Each point is reached from the start by the listed moves, each made 0, 1 or 2 times, or once backwards (-1), plus a little noise. Is the number of moves made odd or even? Then give how often each move was made.
In the rows, zero is written as 128.

Moves:
(1): [189 170 134 113]
(2): [124 147 132 157]
Start: [126 119 112 148]
Points:
[249 206 124 118] -> even (2, 0)
[127 118 114 146] -> even (0, 0)

Moves:
(1): [137 104 134 130 109 119 128 107 145]
(2): [148 141 145 118 120 140 120 129 149]
(3): [123 127 143 116 130 140 136 112 130]
(4): [128 129 119 176 163 133 137 158 145]
(5): [137 147 100 136 148 148 134 129 161]
(6): [119 100 131 115 116 137 122 155 137]
Start: [112 132 141 122 122 153 140 148 113]
Points:
[137 183 119 150 190 234 172 142 220] -> even (0, 1, 2, 1, 2, 0)
[115 198  86 174 219 216 170 185 182] -> odd (-1, 0, 1, 1, 2, 0)
[102 114 125 169 173 184 183 125 167] -> even (1, -1, 2, 1, 1, 0)
[170 152 153 113 109 187 130 132 204] -> even (1, 2, 0, 0, 1, 0)
[125  95  79 249 180 139 161 177 191] -> odd (2, -1, -1, 2, 1, 0)

Moves:
(1): [135 131 126 131 131 115 141 140 130 139]
(2): [120 130 146 114 120 127 123 131 126 141]
(3): [129 117 141 137 139 125 137 142 133 120]
(4): [114 119 128 144 135 122 119 125  90 145]
(5): [112 141 124 132 151 120 114 124 123 134]
(6): [128 142 127 135 128 132 125 146 125 125]
(7): [130 135 135 127 124 112 123 117 113 117]
(8): [109 122 106 111 115 124 115 168 150 115]
(9): [106 141 128 145 111 121 140 126 138 126]
Start: [131 133 141 134 130 119 129 120 126 117]
Points:
[107 133 160  77  51  51 156 211 200  83] -> odd (2, 2, 1, -1, -1, -1, 2, 2, 1)
[112 162 126 189 127  82 142 132  82 115] -> even (1, -1, 0, 1, 0, 1, 1, 0, 1)
[  7 154  97 159 147  86  74 226 105 165] -> odd (1, 1, 0, 2, 2, 1, -1, 2, 1)

Moves:
(1): [123 142 134 138 116 136 125 134 135 124 121 137 126 116 133 119 145]
(2): [133 115 125 143 117 132 121 137 139 114 126 124 137 127 138 107 120]
(3): [116 136 120 133 130 123 133 140 134 123 123 128 120 132 125 121 109]
(4): [135 117 123 119 121 137 132 134 140 135 125 128 125 136 137 124 134]
(5): [127 119 127 128 133 128 136 127 118 134 136 133 123 137 136 127 129]
(6): [136 137 130 126 120 136 121 140 119 133 129 125 127 128 127 133 131]
(7): [140 120 124 137 128 132 112 122 123 127 119 141 115 130 120 141 131]
(8): [123 125 136 126 128 136 119 137 134 124 124 128 129 118 132 144 126]
(9): [122 128 124 134 135 128 125 142 128 120 115 117 120 116 121 127 136]
(10): [123 131 134 132 128 130 126 127 120 137 118 123 132 134 123 118 125]
(11): [122 124 128 131 125 140 133 124 134 130 128 125 132 121 133 120 125]
(12): [130 129 126 129 127 124 143 124 125 132 127 125 132 125 127 135 122]
(13): [126 132 129 122 125 128 123 132 117 123 112 128 133 140 129 148 134]
(14): [128 126 117 120 131 123 128 124 121 128 120 131 136 120 130 119 115]
Start: [128 130 120 132 133 118 122 135 130 132 123 140 132 137 129 127 119]
Points:
[175 143 141 155 100 155  45 165  86 151  65 152  95 173  99 152 208] -> odd (1, 0, -1, 1, 0, 2, 2, -1, 1, 2, -1, -1, 1, -1)
[164  95 126 161 105 159  66 152 149 121  98 191 112  95 154 128 156] -> odd (2, 1, -1, 1, 1, 0, 2, 2, 0, 0, -1, 0, -1, 1)
[124  95 121  83 123 133 145 156 132 128  99 158 152 147 190 182 160] -> even (1, 0, -1, 2, 2, -1, -1, 2, 0, -1, -1, 1, 2, 1)
[121 153 117 211  97 114  69 149 158  82  73 181 119 130 117  81  86] -> even (2, 2, 2, -1, -1, -1, 2, 0, -1, 1, -1, 0, 0, 0)
[114 136  98 157 108 150 168 154 107 161  86 151 112 167 143 105  99] -> odd (1, 0, 2, 1, 2, 1, 1, -1, 0, 1, 2, 2, 1, 0)
[115 165 139 136 120 122 163 148 148 157  74 111 129 121 114 106 203] -> even (2, -1, -1, 2, -1, -1, -1, -1, 2, 2, -1, 2, 0, -1)
[118 141 137 129 146 122  66 125 106 106  60 169 118 130  97 249 130] -> even (0, -1, 0, -1, -1, -1, 2, 2, 0, 0, 0, 0, 2, 0)
[123 157 175 157 108 132 121 132 111 144 124 166 144 115 141 172 155] -> odd (2, 0, -1, -1, 1, 0, 0, 2, -1, 1, -1, 2, 0, -1)
